Every row gives one point. Two turns around zero, p and q, are shown by what they do to some points. Write where each new point lands after one turn and then the other. Backwards means that the second turn is done in reverse. Each puzzle has new turns, and all numbers are rounded.

Turn p:
[ 0.09 -0.24 -0.18] => [ 0.03 -0.31  0.02]
[ 0.13 -0.09  0.03] => [ 0.12 -0.07  0.08]
[-0.33  0.23  0.07] => [-0.29  0.28 -0.08]
[ 0.54  0.14 -0.04] => [ 0.54 -0.03 -0.15]
[-0.18 -0.17  0.20] => [-0.16  0.04  0.27]
[-0.26  0.14 -0.08] => [-0.25  0.10 -0.14]
Turn q:
[-0.25 -0.03 -0.28] => [-0.26  0.26 -0.06]
[-0.11  0.13  0.21] => [0.09 0.01 0.25]
[0.21 0.24 0.23] => [ 0.37 -0.08  0.09]
[ 0.15 -0.33 -0.17] => [-0.20 -0.19 -0.29]
Where do these land?
q, then p: [0.54 0.12 0.08] => [ 0.37 -0.41 -0.07]
q, then p backwards: [-0.35  0.01 -0.17] => [-0.31  0.11  0.20]
q, then p: [-0.18  0.02  0.10] => [-0.03  0.16  0.12]
p, then q: [-0.01 -0.15 -0.02] => [-0.08 -0.12  0.05]

Turn p:
[-0.09 -0.30  0.17  0.32] => [-0.36 -0.10  0.28  0.10]
[-0.20  0.05  0.11 -0.36] => [ 0.02  0.39 -0.12 -0.12]
[ 0.02  0.17 -0.05  0.15] => [ 0.16 -0.09  0.08  0.12]
[ 0.21 -0.24 -0.15  0.06] => [-0.17 -0.28 -0.13 -0.06]
[ 0.35  0.13  0.12 -0.36] => [ 0.22  0.02 -0.13 -0.47]
[-0.29  0.18 -0.20  0.19] => [0.11 0.06 0.01 0.42]
Turn q:
[0.00 0.11 0.10 0.26] => [-0.03  0.19 -0.10  0.21]
[ 0.07 -0.11 -0.11 -0.22] => [ 0.01 -0.22  0.04 -0.17]
[-0.39 -0.33 -0.29  0.18] => [-0.34  0.00  0.51  0.10]
[ 0.39  0.28  0.01 -0.01] => [ 0.01 -0.05 -0.48 -0.04]
[-0.34  0.18  0.23  0.02] => [ 0.17  0.39  0.14 -0.04]
[ 0.30 -0.19 -0.02  0.11] => [-0.04 -0.28 -0.12  0.22]
[-0.03  0.07  0.09 -0.34] => [ 0.22 -0.03  0.01 -0.28]
Where do these land?
p, then q: [-0.09 -0.27 -0.15  0.17] => [-0.13  0.13  0.28  0.14]
q, then p: [-0.05  0.12  0.23 -0.13] => [ 0.19 -0.13 -0.07 -0.17]
q, then p: [ 0.12  0.02  0.49 -0.03] => [ 0.16 -0.46  0.00 -0.13]
p, then q: [ 0.10 -0.04 -0.26  0.35] => [-0.08 -0.15  0.22  0.35]
p, then q: [ 0.13 -0.21 -0.24 -0.12] => [-0.24 -0.12  0.22 -0.12]
p, then q backwards: [-0.21  0.38 -0.08 -0.24] => [-0.05  0.24  0.43  0.06]

Turn p:
[ 0.44 -0.12 -0.14  0.20] => [ 0.03 -0.51 -0.03  0.04]
[ 0.03  0.04  0.37 -0.38] => [ 0.40  0.27 -0.23  0.01]
[-0.28 -0.05 -0.19  0.01] => [-0.28  0.16  0.07  0.09]
[-0.38  0.00  0.01  0.14] => [-0.27  0.24  0.06 -0.16]
[ 0.19  0.13 -0.04  0.02] => [ 0.14 -0.15  0.12  0.02]
Turn q:
[ 0.13 -0.39 -0.01  0.18] => [ 0.04 -0.35  0.26  0.11]
[ 0.11  0.40 -0.01  0.38] => [-0.36 -0.05 -0.38  0.21]
[-0.12 -0.21  0.24 -0.11] => [0.03 0.13 0.33 0.01]
[-0.01  0.26 -0.04 -0.36] => [ 0.21  0.32 -0.21 -0.11]
[-0.11 -0.06 -0.18 -0.09] => [ 0.07 -0.04  0.00 -0.22]
Where do these land?
p, then q backwards: [-0.16  0.14  0.03 -0.30] => [ 0.05  0.09  0.25 -0.24]
q, then p: [-0.09  0.15 -0.23  0.25] => [-0.25  0.16 -0.05  0.23]
p, then q backwards: [-0.11  0.10  0.00 -0.24] => [ 0.06  0.07  0.20 -0.17]
p, then q: [-0.05 -0.06 -0.10 -0.06] => [-0.13 -0.03 -0.01 -0.03]
p, then q backwards: [ 0.05 -0.49  0.48  0.48] => [-0.27  0.31 -0.71  0.16]
q, then p: [ 0.23 -0.07 -0.13 -0.13] => [ 0.04 -0.28 -0.07  0.08]
q, then p backwards: [ 0.13  0.22 -0.05  0.01] => [ 0.01 -0.21  0.07 -0.14]
